Each row is a point. A path goes straight from each point to the next, and from the last back to the first. The post is the endless flat space through its rows: a point in 2 columns, a line in 3, a plane in 4, and so on, so that a path can go around it. Count how often the path circles the post. Going back the other way cancels.

Post:
[[ 1 -7]]
Path (12 x 2):
[[-70  14]
 [ -7  28]
 [ 63   6]
 [ 36 -55]
 [  7 -37]
 [ 45 -23]
 [ 23  61]
 [-31  37]
 [-44 -59]
 [ 20 -53]
 [ 38  -9]
 [ 17  50]]
Times around: 1

Post:
[[ -3 -44  -2  -4]
 [ 22   8  50  32]
 [-31 -40 -20 -56]]
Path:
[[  15  -76   -4  -50]
 [ -54  -26   46  -52]
 [ -32    5   33   12]
 [ -19  -47  -42   -7]
 [  40   -3  -16  -50]
 [   6  -62   20  -48]
 [ -13 -105   27   15]
 [  -2  -54   33  -35]]
Times around: 1

Post:
[[  6   0  21  17 -21  -9 -32  28]
 [  2 -13  10  -7  42 -13 -50 -46]
 [ 24  29  16 -13  19 -58 -27 -43]
 [  3 -47 -34  10 -33   3 -26 -53]
 [ -6  22  -9  24  12 -16  11  32]
 [ 19   0   4  40 -51  16 -29 -46]
 [ 31 -20 -14  -1 -12   1  82  28]]
Path, 32 rows:
[[  -8    6   35  -48  -27 -100  -68  -24]
 [  -9  -75  -16   -5  -43    9  -31  -44]
 [   0  -34  -18    4    8  -25   43   19]
 [   0   36  -73   64   38  -33   10  -46]
 [  24  -47  -59   61  -55  -14   47   50]
 [  34  -43  -44   31   -1   44   -4  -16]
 [  32  -37    5  -11    5   34  -35  -83]
 [  46   -1   26   21  -55   50   60  -58]
 [ -31  -29   54  -14  -42  -63 -111    8]
 [ -11   68  -22   80    6  -34   32   20]
 [   2  -44   -8    1   32  -20  -13   80]
 [  27  -45  -64  -12   14  -13  -28  -49]
 [   0  -58   14  -16  -17   13  -80    9]
 [   1   16   41  -27  -52  -53  -61  -19]
 [  25    5   46   46  -80   -4   31   -2]
 [ -28  -77  -34   37   38   14  -19   27]
 [   3  -63  -32   60   -8   70   -7  -26]
 [  16   27  -33  -16   34  -84  -55   57]
 [   5   25  -53   -6    8  -45  -40   -9]
 [ -48  -32   -5  -36  -32  -43  -81   46]
 [ -32   36   41   49  -38  -16   -7   -4]
 [ -25  -56  -63   58  -28   -2   51  -11]
 [  75   13   17   59  -12    3   49   -8]
 [  35  -56  -17    2  -12   45   -8   -1]
 [  15  -24  -32  -20  -55    2  -21  -72]
 [  31   60   69  -29   27  -45  -17  -39]
 [ -66  -10  -22    5   22  -54  -54   36]
 [   6  -30  -55   21   -5   -9   39  -55]
 [  95  -80   24  -63  -19  -32  -24  -19]
 [ -35   28  -51   52    3   -4  -50   52]
 [  47   19  -24   11  -66  -22  -32  -56]
 [ -11   32   -6  -11  -59  -59  -32  -17]]
Times around: 5
